Rows are points. Each copy is the shape, with its points in the same order, turned, moved and blurred by noise. Say if it was mirrored as well.

Shape (7 x 2):
[[ 10 -10]
 [ 10 -14]
 [ 13 -14]
 [-14 -47]
 [-22  22]
 [-13  10]
 [ 52 -14]]
Copy 1, 7 rows:
[[ 30  -7]
 [ 32  -6]
 [ 35  -8]
 [ 42  34]
 [-16  -4]
 [ -1  -4]
 [ 60 -39]]
Copy 1 is: mirrored
Copy 2 (7 x 2):
[[ 11  -1]
 [  9  -6]
 [ 15  -3]
 [ -8 -37]
 [-26  32]
 [-10  21]
 [ 49  -2]]
Copy 2 is: only turned

Shape (9 x 3):
[[-31  15 -17]
 [-28 -49  11]
 [-10  22 -24]
 [ -6  12   4]
 [ 15 -50  13]
 [  3 -31  29]
 [-28 -21 -32]
 [ 39  11  18]
 [ 44   3 -26]]
Copy 1, 9 rows:
[[-23  21 -41]
 [-18 -43  -8]
 [  8  22 -41]
 [  6  18 -15]
 [ 21 -50   3]
 [  6 -27   7]
 [-14 -19 -46]
 [ 51   9  -2]
 [ 57  -2 -41]]
Copy 1 is: only turned
Copy 2, 9 rows:
[[-20  12   2]
 [ -8 -50  30]
 [ -7  14 -18]
 [ 10   8   4]
 [ 33 -57  12]
 [ 31 -34  30]
 [-27 -27 -14]
 [ 60   7  -3]
 [ 40  -5 -40]]
Copy 2 is: only turned
Copy 3, 9 rows:
[[-45  17   7]
 [-30 -53  -3]
 [-27  28  -3]
 [-11  10  16]
 [ 10 -43 -13]
 [  3 -34  14]
 [-42  -7 -26]
 [ 32  11  13]
 [ 26  22 -27]]
Copy 3 is: only turned

Shape (8 x 3):
[[ -6 -25   6]
 [ 14  15  22]
 [ 15  23  34]
 [ 29 -32 -20]
 [-24  15  -6]
 [-20 -19  25]
 [ -5  31 -32]
 [ -1   0  14]]
Copy 1 (8 x 3):
[[ -2 -23  -9]
 [ 27  -4  21]
 [ 30 -11  35]
 [ 22   1 -45]
 [-15  16  15]
 [-11 -37  10]
 [ -4  46   2]
 [ 10 -11  12]]
Copy 1 is: only turned
Copy 2, 8 rows:
[[-11 -18  -1]
 [ -9  13  34]
 [-20  18  40]
 [ 28 -29   3]
 [-14  29 -14]
 [-33  -9  -1]
 [ 18  45  -7]
 [-17   1  13]]
Copy 2 is: only turned
Copy 3, 8 rows:
[[ 10 -31 -26]
 [ 26  -4   7]
 [ 30  -6  21]
 [ 29  -5 -60]
 [-19  -3  -3]
 [  1 -43  -8]
 [-15  35 -17]
 [ 15 -17  -5]]
Copy 3 is: only turned

Shape (8 x 4):
[[-23 -30  12   1]
 [-50 -31  26  -3]
 [ 22  23  11   4]
 [ -7   0 -13  -2]
 [ 11  -3 -13  -4]
 [ 18  10   4  28]
 [ -8  -8  -9 -11]
 [ 27  -3  19   5]]
Copy 1:
[[ 19  35  -2  -1]
 [  8  60   2 -15]
 [ -3 -28  18   2]
 [  1   3 -13   9]
 [ 15 -12 -12  10]
 [  5 -14  23  27]
 [ 10   5 -15   1]
 [ 23 -17  23   0]]
Copy 1 is: mirrored
Copy 2 (8 x 4):
[[ 17 -37  -7  34]
 [ 14 -37 -16  60]
 [  7  15  18  -4]
 [ -3 -19  -3   0]
 [  6 -16   4 -10]
 [  2  -5  35  -1]
 [  4 -24 -11   1]
 [ 31  -1  23   0]]
Copy 2 is: mirrored
Copy 3:
[[-24  -8 -40  -8]
 [-47   9 -50  -6]
 [ 23   7   8 -16]
 [ -7 -14  -6   8]
 [  5 -23  -4  -3]
 [ 33   2 -14   1]
 [-15 -17  -9  -1]
 [ 21  -5 -13 -28]]
Copy 3 is: mirrored

Shape, 9 rows:
[[ 11  -7 -26   5  -2  28]
 [-17 -10  35  33 -10  21]
 [  7 -19 -10  30 -18  19]
 [ -3  14  10 -46 -33  -9]
 [  4 -10  -5  26  -1  45]
 [-37   6   4 -17  -5  -8]
 [  2  18 -14 -13 -11  -8]
 [-13  13  20 -11   9 -13]
 [-22 -27   9  -3  42 -11]]
Copy 1 (9 x 6):
[[ -5 -11 -32  19   1   4]
 [-54   3  13  -6   2  27]
 [-40 -15 -18  14 -12  -2]
 [ 17   7  -6 -44 -38   8]
 [-36   1 -23  25   6  23]
 [  1   2  -2 -43   7   2]
 [ 11   9  -8 -11 -20 -15]
 [  2   5  23 -28   2   4]
 [  6 -29  23 -18  35  16]]
Copy 1 is: only turned
Copy 2, 9 rows:
[[  9   1  -3 -22  16  13]
 [ 10 -46  -4  29  15 -12]
 [ 15 -13 -12  -9  21 -17]
 [-14  -7  -2  -2 -60   9]
 [ 17 -25   0 -11  32   9]
 [-35  -9 -13  21 -18  11]
 [-18  10  10  -7 -19   1]
 [-16  -4  11  33 -20   8]
 [ -5  16 -18  53  12  24]]
Copy 2 is: mirrored
Copy 3, 9 rows:
[[ -4  -3 -22  16  -5   0]
 [ -5  15  32  21 -34  -3]
 [ -9  -7  -3  18 -34 -16]
 [-17  10  13 -34  -5  49]
 [ -7  13  -5  36 -19 -16]
 [-17  -9  34 -13   9  10]
 [-10  -1  -1 -27   1   9]
 [  9   3  32 -24   9   8]
 [ 38 -28  35  13  13   0]]
Copy 3 is: only turned
Copy 4, 9 rows:
[[-14 -35 -19   6  12  -6]
 [-49   9  17  16  20  24]
 [-32 -18 -13  26   2   6]
 [ 15 -24  37 -24 -18  19]
 [-37 -30 -14  16  28   2]
 [-17   2  24 -36  -7  -2]
 [ 10 -18  12  -7  -5 -11]
 [  0  12  21 -20  16   5]
 [-14  33 -22 -32  20   8]]
Copy 4 is: mirrored
